Each point is reached from the start by the listed moves, each made once or not at all, plus a little noise. Is the number of moves made odd or even? Then give how often each move was made.

Moves:
(1): [ 36 -18   1 -24 -25   1]
(2): [ 5 38 -2  8 -9 -9]
(3): [13 -3 26 21  1  0]
Start: [  8   5   3   0 -26  10]
Points:
[ 60 -18  27   1 -49  12] => even (1, 0, 1)
[  5   7   1   2 -28   8] => even (0, 0, 0)
[ 51  25   4 -18 -56   2] => even (1, 1, 0)
[ 22   7  31  18 -22  11] => odd (0, 0, 1)
[ 12  44  -3  10 -36   7] => odd (0, 1, 0)

Moves:
(1): [ 21 -15   9  -7   1   6  -4  -6  -9]
(2): [11 30  0  5 -2  9  1  4 -2]
(3): [ -2   0  16 -16  -5   8  -4   2   6]
(4): [ -3  -2  19  21 -15  -9  -2  -1  17]
(5): [-3  4  9 15 28 -7  4 12  3]
(6): [ 2  1  0  4  5 18 -8 -9  5]
(7): [-3  0  0 -1 -1  2 19 -5  0]
(8): [  5  -7  -4  -1 -16  10   4  27  13]
(9): [ 17  13 -17 -13   2  -4   6  -3  25]
Start: [ 5 -9  7 -2 -5 13  2  9 -3]
Points:
[40 -6  8 -8 26  7  8 12 17] => odd (1, 0, 0, 0, 1, 0, 0, 0, 1)
[ 36  28   2 -23 -20  54   2  31  44] => odd (0, 1, 1, 0, 0, 1, 0, 1, 1)
[39 -4  7 -3 31 27 20 -2 21] => odd (1, 0, 0, 0, 1, 1, 1, 0, 1)
[ 56  13  11 -34 -25  41   5  33  30] => odd (1, 1, 1, 0, 0, 0, 0, 1, 1)
[37 -7 26 17 16 17 17 -4 38] => even (1, 0, 0, 1, 1, 1, 1, 0, 1)
[ 17  14  18 -11 -24  60  15  29  19] => odd (0, 1, 1, 0, 0, 1, 1, 1, 0)
[ 5 -8  6  1  0 33 13 -6  2] => even (0, 0, 0, 0, 0, 1, 1, 0, 0)

Moves:
(1): [27 -4 -2 -6 -4  5 -3 -5 10  2  8  6 -2 -3 13  0  5  1  9]
(2): [ 6 23  7  3 -2  3  9  7  6  2  6 -1  5 -5 -4 -5  1  6 -5]
(3): [  0  -1  19   3   4   6  -7   6  -2  -4  -8   7  -3 -13   0  -7   0  -5
  -2]
(4): [ -2   3  -7  23  11  10   5  -3   2  -5   3   9   9  -3   4  10  -4  -1
 -10]
(5): [  4   1   4 -13  17   9  13  -2  -7   8   3  10   4   0   0   3   7   6
   4]
(6): [-5  1  3 -5 -4 12 -3  1 -5  2 -6 -4 -4  3  4 14  0  4  0]
(7): [ -4 -11   6   4 -10   1  18   4   2  -3   3   7   1  -3  -2   5  -4  -9
   4]
(8): [ 11   1  -4   0  -3  -4  -2  29   1 -11  -6   8   4  -3  11   1  10   3
  -4]
(9): [-12  -5   0  -3  -1   8  -1   0  16  -1   8   5   3  -6 -10  -1   3   6
   4]
(10): [-10  -2  -8   8   6 -10   0   6  -7  23  10  -3   0 -20   6   3  -2  -3
   5]
(11): [ -4  -2   5  -6  -4  -1  -4   2  -4  -5  19  -8  15   4   6  -2 -15   8
  -5]
(12): [ -3   4  -6  -1 -12   3   0  -3  -4   3   1  20   1   4  -3  -5   2  -2
   6]
(13): [ -3   1  -2  -4  -2  -3  -3  -3  -1   1 -12  -2  13  -3   6   2   0  -2
   1]
(14): [ 2 -5  9  4  1 -7 -2  3  7 14  1  3  0 16  3  1  1 -2 -4]
(15): [-10   2   4  -1  -8 -11   8 -16   1  -5   5   5 -14   1  16   2  13   8
  -2]
(16): [  0   3   7  -6  -6 -14  -2  -5  -2  -6   8  10   2  -7  -4  27  -1  -3
   0]
(17): [  3  -2   6   8 -11   3  -9  -2  -5   2   2 -15   6   5  -4  -2  23   4
  -3]
(18): [ 7 -2  4  2 -2 -1 -3 -3 -4  3 -5  3 -1 -4 -4 -1 -6 16  0]
Start: [ 10  -9  -5  -2   7   8   2   5   7  -6  -1  -2  13  -1   8   2 -13  -5
  -4]
Points:
[ 34 -12  -1 -32   5   4  13   9   9 -18  15  17  33  -5  60   6   6  21
  -2] => even (1, 0, 0, 0, 1, 0, 0, 1, 0, 0, 1, 0, 1, 0, 1, 0, 0, 0)
[ 25 -32  21  -3 -21  -7  16 -10  19  -2  30  16   9  11  39   9 -20  19
  -1] => even (1, 0, 0, 0, 0, 0, 1, 0, 0, 0, 1, 0, 0, 1, 1, 0, 0, 1)
[ 46   6  24   8  22  -1   6  37   8  14  24  42  58 -40  44  34 -16  22
 -16] => even (1, 1, 1, 1, 1, 0, 0, 1, 0, 1, 1, 0, 1, 1, 0, 1, 0, 1)
[ -7 -18   6  29  20  22  -8  46  21  11   1  26  23 -28  24  21  -7  -2
 -16] => odd (0, 0, 1, 1, 0, 1, 0, 1, 1, 1, 0, 0, 0, 1, 0, 0, 0, 0)
[ -2  18  32 -10 -11  17  13  -9  10  -7  22  41  18 -20  -2  14  34  14
  -1] => even (0, 1, 1, 0, 1, 0, 0, 0, 1, 0, 0, 1, 0, 0, 1, 1, 1, 0)
[-11   7  46 -12 -36  -4  17  -1   6  -8  14  38  28  -3  28  33 -17  -1
 -10] => even (0, 1, 1, 0, 0, 1, 1, 0, 0, 0, 1, 1, 1, 1, 1, 1, 0, 0)
[-16 -21  15 -29 -19  13  27  20  15  -5  13  45  36  12  39  22   2  15
  -1] => even (0, 0, 0, 0, 1, 1, 1, 1, 1, 0, 1, 1, 1, 1, 1, 0, 0, 0)
[ 18  12  16  10   6  16  -4   8   4   3  26  14  48 -49  39  45 -28  -3
  -9] => odd (1, 1, 1, 1, 0, 1, 0, 0, 0, 1, 1, 0, 1, 0, 0, 1, 0, 0)

Moves:
(1): [ 1 -3 -6  5 -4 -3  2 -1 -5 -2 -4 -3 -2  0  1  7  9 -8 -4 13 12  8  7 -2]
(2): [ -5  26   0  -2  -4   2   4 -10  -7  -8   6   1  13  -4   5  -4   4   1
   2  -1   2  -1   6   0]
(3): [ -5  15   4 -10   5   7  -1  -1  19  -5   1   5  11  13  -1   6   0   1
 -14   8   0   3   7  -4]
(4): [-5 -4 -2  3 -6  3  1  6  4 -2 -6  6  2 -4  2  1  7  4  1  1  4  0  1  2]
(5): [ 1 -1 -5  2  2  2  0 -5  4 -2  0  0 -4 -4  1  5 -1  1 -4 -2  2 -5 -5 -3]
(6): [ 1 -1 -2 -6 -4  5 -1  3  2 -4  1 -9 -2 -5  2 -2  2 -3 -2  5  2  1 -3 -1]
(7): [ -6  -5  -3 -12   9   0   7  -2   0   4  13  -2   5   2   1   2  -8   5
   0   8  -6  10  -3   6]
(8): [-5  3  5  0  3  0  4  1 -2  3  1  4  3 -2 -8  4  6 -5  2  6  3 -5 -7  1]
(9): [  5   1  -4  -5  -2  -4  12  -2   1  -1  -5   0  -6   1  -1 -11  -4   0
  -3   6  -8  -2  -2  -6]
(10): [-2 -3 -5  0 -1 -1 -1 -3  6  7  2  1  1 -1 -5 -7  4  0  3 -2  2  4 -2 -5]
(11): [-1 -5 -1 -3 -5 -3 -1 -5  3  1 -1 -2  1 -6 -1  4  3  8 -3  6 -2  4  0  2]
(12): [  0   3  -7 -11  -1  13  -1  -3  -8  10  -1   0   2   6  10   6   3  -2
   1   2 -10  -3 -11   0]
(13): [  8 -13   5  -3  -2  -5  12  -5  -2  -3  -6  -3  -3  10   0  -5  10   1
 -10 -11   3  -1  -4   5]
(14): [  4   6 -10   3  -6  -4   0   2   5  -8   9  -2   5  14  -3   1  11   3
   8   3  -6  -3   3  -8]
(15): [ 2  6 -3  5  0  0  4  8  1  3  2 -1 -2  2  2  1 -3  4 -5 -3  2  3 -6 -5]
(16): [  2  -2   3  -5  -2  -3   2   1  -2   0 -10  -6   1   1  -2   8  -3  -5
   7  -5  -4   7  -4  -5]
(17): [-11  -1  11  -8   5   5   0  -1  -4  -1   4  -2  -7  -3   4   4  10   8
  -5  -2  -5   4   3  -9]
(18): [ 5 -1 -3 -3 -4 -5 -1  5 -7 -5 -2  8 -2  4 -5 -2  2  4  6 -1 12  0  4 -4]
(19): [-1 -5  0 -1  7 -3 -3  3  0  3 -7  1  5  2  9  0  4  1  7  3  7 -1 -1  2]
(20): [-16 -10  -1   6  -2   5  -3  -9   3   0  -5   0   5   3  -1  -4  -6   2
  -3   5   7   0   0 -11]
(21): [ -5   6  -3   0 -14   1  11  -2   9   7   3  -1   0   4  -1   8  -1   1
   1   2  -1  -9   8  -2]
(22): [-9 -1 -2 -9 -1 -6 -8  6 -1  0  2  0  5 -2  3  2 -2 -8 -8 -5 -6 -7  3 -1]
(23): [ 9  0  2 -3  4  4 -2  4 -5 -2  2  0  8 -6 -4  3 -3  1  1 -2 -8 -6  5 -8]
(24): [ -5  14  -7  -5   9   6   1  11  -1  -1  -7 -12   3  -1 -10  -3   2   8
  -1  -6  -4  -4   8   3]
Start: [ -1   3 -10  -3  11 -11   7   8   3  -3  -5   1  -1 -14  -7  -3   8  10
  -1  -8  -7  -4   3  -9]
Points:
[-22  35 -11 -15  14  -1  12   7  15 -18   2  11  39  -5  -7  13  60  14
   1  18   6  -2  25 -42] => even (1, 1, 1, 1, 0, 0, 0, 1, 0, 1, 0, 0, 0, 1, 0, 0, 1, 0, 1, 0, 0, 0, 1, 0)
[-26  27 -36 -52  15  18  37  23  25   5   1 -14  28   6 -12  16  50  21
  -6  37 -25  -8  18 -41] => odd (1, 0, 1, 1, 0, 1, 1, 1, 1, 1, 0, 1, 0, 1, 0, 0, 1, 0, 1, 0, 1, 0, 1, 1)
[-26  22 -21 -30   5 -11  36  16  -2  -2   5   1  21 -23  12   9  22  17
 -14  12 -12  -5  25 -33] => odd (1, 1, 0, 1, 0, 0, 1, 0, 1, 0, 0, 0, 0, 0, 1, 0, 1, 0, 1, 0, 1, 1, 1, 0)
[ -4   7 -20 -40   4  -3  42  14  39  -3 -38 -15  18 -10 -27   6  33  21
 -16   2 -10 -19   4 -27] => even (0, 0, 1, 1, 1, 1, 0, 1, 1, 1, 1, 0, 1, 0, 0, 1, 0, 0, 1, 0, 1, 0, 1, 1)

Moves:
(1): [ -9  -3   8  -3   1   4  -3  -7  -3   2  -2  -6  12  -3  -1   4   6   4
   4   4   5  -6 -10  -2]
(2): [-1 -6 -9 -2  1  7 -1 -2  0  3  7 -2  3 -5  4  8 -2 -4  1  3  3 -2  6 -9]
(3): [ 1 -3 -5  9 12  8  7  2 -4 -3 -2 -4  5 -2  2 -3 -5  0  1  3  2  0  6  1]
(4): [ 5 -2 -4  6 -2  1 11 -7  3  1  1 -4  2  0  0  3  7 -2 -2 -2 -3 -2 -2 -5]
(5): [  3  -6  -5   1  -8  -4  -3   4  -9 -10  -8  -1   3 -11  -1  10  -8  -9
   8   2  -2   4  -2  -9]
(6): [ 8  4 18  7 -2 -5 -1 -1 -1 -3 -6  5 -8  3  6  5  6 -7 -9 -4  5  4  7  2]
(7): [-4  1 -4  7 -1 -2 -4 -1 -3 -2 -4  4  2  5  7  3 16 -5 -4  5 -4  4  3  5]
(8): [-1  4 -3 -8 -5 -6  0 11 -3 -7  0 -8 -1 -4 -2  1 -2 15  4 -1 -6 -8 -3 -8]
(9): [ 2  2  2  3 -2  0 -3  4  6  7  1  7 -5 -7 -1 -7  2 -7  1  6 -7  5  3  0]
(10): [  6   3   6  -1  -7   4  -1  -3  -1  -7   3 -14  -3   4   2  -2  -6  -9
  12  -9   5  -6  -1  -5]
(11): [ 1 -1  3 -8 -4 -1 -3  1  2  1 -3  0 -2  4  2 -1  3 -7  4  4 -2  1 -4 -5]
(12): [  8   1   3  -7   2  10 -10  -4   9   6  12   1  -1   5  -6 -10  -1   6
  -1 -17   8  -7   1  -9]
(13): [  2 -12   7  -2  -3  -2  -2   2   1  -2  19   6  -3   1  11   0  -4  -5
   1   4   5  -5   1 -14]
(14): [ -1  -4   1  -1   0   0  -7   5   1   0   3   2   4   2   7  -4  -1 -10
  -3  -2   0  -3   5   0]
(15): [ 7  1  0  0 -4  7  0  6  3  4  4  4 -3  3  0 10 -2 -3  1 -1  0  0 -3  0]
(16): [-11   0   9  -1   1   5   2   0  -1   1  -1  -4   2   8   2   7 -10  12
  11  -1  -5  -5  -3   2]
(17): [ -6   4  -7  -1  -7  -9  -2   1  -3   8  -8  13 -10   5  -5  -6  10  -3
  -7   3   2  -7   3  -4]
(18): [-8 -2  2  1 -1 -5  6 -1 -3 -6 -4 -4  5 -1 -5 -5  2  2  3  0 10  2  4  2]
(19): [-4  2 -8  4  6 -2 -2  2  4  4  3  5 -3 -6 -6  1  4 -6 -6  2  3  7 -2 -2]
(20): [-6  4  3 -6 -1 -3  1 -5  9 -5 -6  4 -3  2  2 -6  5  2  6  4 -8 -5 -9  4]
(21): [-3 -3 -6 -3  8 -6 -4  3 -4  5 -1  6  5 -3 -7  1 -3 -1  2  7  1  0  8  1]
(22): [-3  2  7  2  7  5  8 -3 -6 -5  1  2 -1 -2 -1  8  6  5 -5  2 -8  4 -4  7]
(23): [ -4   7   5   6  -6  -2  22 -14 -11   5 -12   4   7  -4  13  12   7  -2
   9   6  -2   3  -8  -6]
(24): [ -1   6   6   2 -19 -10   4  -2  -2 -14   4   2  13   5  -4   2 -12   4
  -9   8   6   0   1 -10]
Start: [ 0 -7  3  0  0  9  5  0 -4  0 -4 -6  5  0 -2 -2  2  5 -8  4  1 -2 -1  6]
Points:
[-25  -6  15   5  -2  13  33 -15 -26  20 -21  12  24   6   7  33  22   7
   2  21  -9 -18 -13  -2] => odd (1, 0, 0, 1, 0, 0, 0, 0, 0, 0, 0, 0, 0, 1, 1, 1, 1, 0, 0, 0, 1, 1, 1, 0)
[ -7   5   5   9 -34  -9  21 -23 -19  -5 -11   3  30  19   0  -6  22 -13
  -7   3  23 -19  14 -25] => even (0, 0, 0, 1, 0, 0, 1, 0, 0, 1, 0, 1, 0, 1, 0, 0, 1, 1, 0, 0, 1, 0, 1, 1)
[-17   1  -7   9  -4   8  -1   9  -4  16 -10  17  -7  15  -3  13  20   0
 -14  12  -3  -3  -3   8] => odd (0, 0, 0, 0, 0, 0, 1, 0, 0, 0, 0, 0, 0, 0, 1, 1, 1, 0, 1, 0, 0, 0, 0, 0)
[  9 -11  -9   1 -27  13  14  -8 -13  14  -8   4  14 -11  -2   9   8 -35
  17  -1  16 -15  15 -38] => even (0, 1, 0, 1, 1, 0, 0, 0, 1, 1, 0, 1, 0, 1, 1, 0, 1, 1, 0, 0, 1, 0, 1, 0)
[-23 -16  13  -7 -22 -11  15  14 -10 -41  -2 -10  21  -5   1   4 -25  13
  15  28   4  -9 -13 -32] => even (0, 0, 1, 0, 1, 0, 0, 1, 0, 0, 1, 0, 1, 0, 0, 1, 0, 1, 1, 1, 0, 0, 0, 1)
[  0  -2   5  -6 -60 -23  25  -4 -23 -24 -16  10  14   8  17  27  15 -19
  17  33  -8 -23 -15 -49] => odd (0, 0, 0, 1, 1, 0, 1, 1, 0, 1, 1, 0, 1, 0, 1, 0, 1, 0, 0, 1, 1, 0, 1, 1)
[ -2  -8  -1  -8 -24 -15 -12   1 -12  -6  -8  18  12  -5 -24   4   1 -20
 -23  10  35   1  21 -38] => even (0, 1, 0, 0, 1, 1, 0, 0, 0, 0, 1, 1, 0, 0, 0, 0, 1, 1, 1, 0, 1, 0, 0, 1)
[-24  -2  43   3 -36  -6  24 -24 -24 -24 -30 -10  36 -12  10  28 -11  -9
  31  28  13  -7  -6 -25] => even (1, 1, 0, 0, 1, 1, 0, 0, 1, 1, 0, 0, 0, 0, 0, 1, 0, 1, 0, 1, 1, 0, 1, 1)
[-18  -8  -2 -17  -6   6  -5 -12  -6   5 -13  -5   8  -1  -6  -3  12  -5
   9  15   8 -27  -4  -9] => even (1, 1, 0, 0, 0, 0, 0, 0, 0, 1, 0, 0, 0, 0, 0, 0, 1, 0, 0, 1, 1, 0, 0, 0)
[  1   6  34   5 -48 -10  22  -7 -27 -15  -3  12  -3   5  31  21  26 -20
 -10  32  -2 -10   3 -41] => even (0, 1, 0, 0, 0, 1, 1, 1, 1, 1, 1, 0, 1, 0, 0, 0, 1, 0, 0, 0, 0, 1, 1, 1)

Moves:
(1): [12  3  2  8  6  9 15 -9  1 -2 12 -7  0 -6 -1  8  4  2 -1  0 -3 -2  5 -4
  0 -6]
(2): [ -7   9   3  -8  -7  -3  -5   9  12 -15  13  -9   8  11 -12  -4  15  -1
   0   0   1  -4   1  10   3  -6]
(3): [  2   8  -3  -3   4   1  -6   9   0  -2   6  -7  -1  -1  -5   0  -4   9
  13   4   3  11   8 -10   5   9]
(4): [ -8  -5 -11   3  -2  -1  -4   5 -13  -5   8  19   0   1   0 -10   7   9
   3  -2  13  10   3  13 -16   3]
(5): [ -6  -8   3  -4  10  -8   3  11  -9   4  13  -6 -18   3  -7  -3   1  -4
   9  -2  -2  -2   2   1   2  -7]
(6): [  0 -10   9   3   4  24  -2  15   1  -2   6  -1   5  -1  13   2  -5  -1
   0  11   7   2  -4  -4  -5 -21]
(7): [ -1 -11   2   6 -15  -1   8   1  -9  -2   3   1  -4   2   2  -9  -2   6
  12   0   0  -1   1  -2  -1   2]
(8): [ -1   9  -6  -9 -16   3  -6   7 -10   5  -4  -3  -4  -3  -5   6   2  -2
  11   2  -9  14   2 -11  -7  -6]
(9): [  2  -3 -12   5  -8   1  13   7  15   9  -2  17  -4  14  -3   1   7  -2
  -4  -5   8 -14 -14  -4  11  -1]
(10): [ -6  10   5  15   0   1   7   4   9   9  -6 -18   4  -1 -12  -5   5   0
   3  -7   1   0  -5   0  17   2]
(11): [ -9   1 -13  -7  -3   1   9  -8  -1  -9   7   3   1  -5   2  -4   7   3
  -5 -12  -5   2  -9   9   3  -4]
(12): [  5   5  -7  10  -8   8  -1  -4 -15   3  -4  -4   4  -2  -6  -3   1   9
  -4   5   9  -5  -5   4   9   4]
(13): [ 5 -3  1 -1  0  0 -3  0 -1  0 -9 -3  6 -8 -6  5 -5  7  6 -1  0  3 -3 -3
 -3  5]
(14): [  3   8   7   7   3   9  -6  -5   4   5  -1   1  -2  -2  11  14 -21  -4
   4  -3 -13  -9   5   9   6  10]
(15): [  8  -5   2   6   7  -1   7   3  -8  -7  -3   6  12  -6  -4   9 -14  -6
  -2   2   1  10  13  -5   8  -6]
(16): [  4   5   9   9   0   5   3  -7   2 -12  -6  13  -4   0   4   6  15   6
   3  10  -1   0  -2  -2   4  -3]
(17): [ -2 -15   9   7 -11 -13  -3  -5  -7   4  -5   9   0   2   0   3   6   2
  -4   0  -6   4   9 -10  17  23]
(18): [-2 -2 -4  2  6  9  7 11 -1  4 -5  3  3  4  5  6  2 -4 -1  6 -5  2  7 -2
  4 10]
(19): [  6 -14  -4   3   2   5 -11  -3  -1   2   5   7   3  -1  11 -15  -1   1
   7   0  -4   6   6  21   6  -2]
(20): [ -2  -6  -2   3  -2 -17   2  -1  10  13   3   1  -4 -11   9   1   3   3
  -9   8  -8  -1  -4  -4   5  -7]
(21): [ -3   1   0   8  -2  -3  -9  -5  -2 -12   5  -1   2  11   1   1   4  -5
   5  -2   3   1  -4  -1  -4 -12]
(22): [-10  -5  10  -2 -10  18 -14 -22   5  -2  -1  -4   1  -1   6  -1  -1  -3
  15  15   1   6   7  14  -4   5]
(23): [ -6   3  -4  10   4  -3  -5   4  -2   1   2   3 -15  -7  -8 -10   3  -8
  -3  -1   4 -24  16 -11 -15   0]
(24): [  6  -6  -1   0  -2  -5  10  -7  15  -7 -12  -7 -17  -9  10  12  -5  -6
   3  -8   1   4   8   5  -3   5]
Start: [-12  12  -1  -7  -2  -8  -4  -2  -5   5  -3 -10  17 -15  -2  -2  -8 -13
  -5  -8  -9  -7   9   3   5 -15]
Points:
[-26 -30  -1  40 -17  26   6 -23 -11 -13  37  -6  37 -29  26 -23   2  -5
  23   4  -4  29  21  41  15 -60] => odd (1, 0, 0, 1, 0, 1, 1, 0, 0, 1, 1, 0, 0, 0, 1, 0, 0, 0, 1, 1, 1, 1, 0, 0)
[-15 -19  -9  41 -10  42  17  17 -44 -16  -6  14  47 -33   6 -23   0  17
  16   0   4  21  12  33  31 -25] => odd (0, 0, 0, 1, 0, 1, 1, 0, 0, 1, 1, 1, 1, 0, 1, 1, 0, 1, 1, 0, 0, 0, 0, 0)
[-23   5  -7  26 -24  -7  17 -33  37  18   7  -4  -3 -34  14  19  -1  -2
  12 -22 -22   3  23  21  46  24] => odd (1, 0, 1, 1, 0, 0, 0, 0, 1, 1, 1, 0, 0, 1, 0, 0, 1, 0, 0, 1, 0, 1, 0, 1)
[-13  -4  37   3 -52  14 -28  -8  22 -11 -10 -18   4 -37  22  33 -10  -4
  48  30 -34  23  38  -7  26   3] => even (0, 1, 1, 0, 0, 1, 1, 1, 0, 0, 0, 0, 1, 1, 0, 1, 1, 0, 0, 1, 0, 1, 0, 1)
[-17  -7  15  42  -7  23  -9  14   3 -27  46  13  -1 -16  -3   8   2  -8
  49  26   4 -19  42   1  -1 -51] => even (1, 1, 1, 1, 1, 1, 1, 0, 1, 0, 0, 0, 1, 1, 1, 1, 0, 0, 0, 1, 1, 1, 1, 0)
[-19 -32  19  26  -4 -18  -9 -39   4  -7  -3  15 -25 -51  31  10 -12 -28
  14  -1 -39 -13  57  29  35  -5] => odd (0, 0, 0, 0, 1, 0, 0, 0, 0, 0, 1, 0, 0, 1, 1, 1, 1, 0, 1, 1, 0, 1, 1, 1)
[  3   6   5   8 -12  31  30  54 -12 -18  20  -3  15  -9 -21  24  12  -6
  40  16 -10  16  25 -31  26 -42] => even (1, 1, 1, 0, 1, 1, 1, 1, 1, 0, 0, 0, 1, 0, 1, 1, 0, 1, 0, 0, 0, 0, 0, 0)
[-26 -20   0  22 -35  -9  23  28 -28 -18   4  -5 -17 -38   1  10  21 -18
   6  11 -22  -5  46 -20  27 -31] => even (0, 1, 0, 0, 1, 1, 1, 1, 0, 0, 1, 1, 0, 0, 1, 1, 1, 1, 0, 1, 0, 0, 1, 1)
[-21 -24  14  18 -12 -20 -22 -26   8 -31  36  -2 -13 -16  12  -3  37  -1
  41  15 -11  25  52  35  22 -12] => even (1, 1, 1, 1, 1, 0, 0, 0, 0, 0, 0, 0, 0, 0, 0, 1, 1, 0, 1, 1, 1, 1, 0, 1)
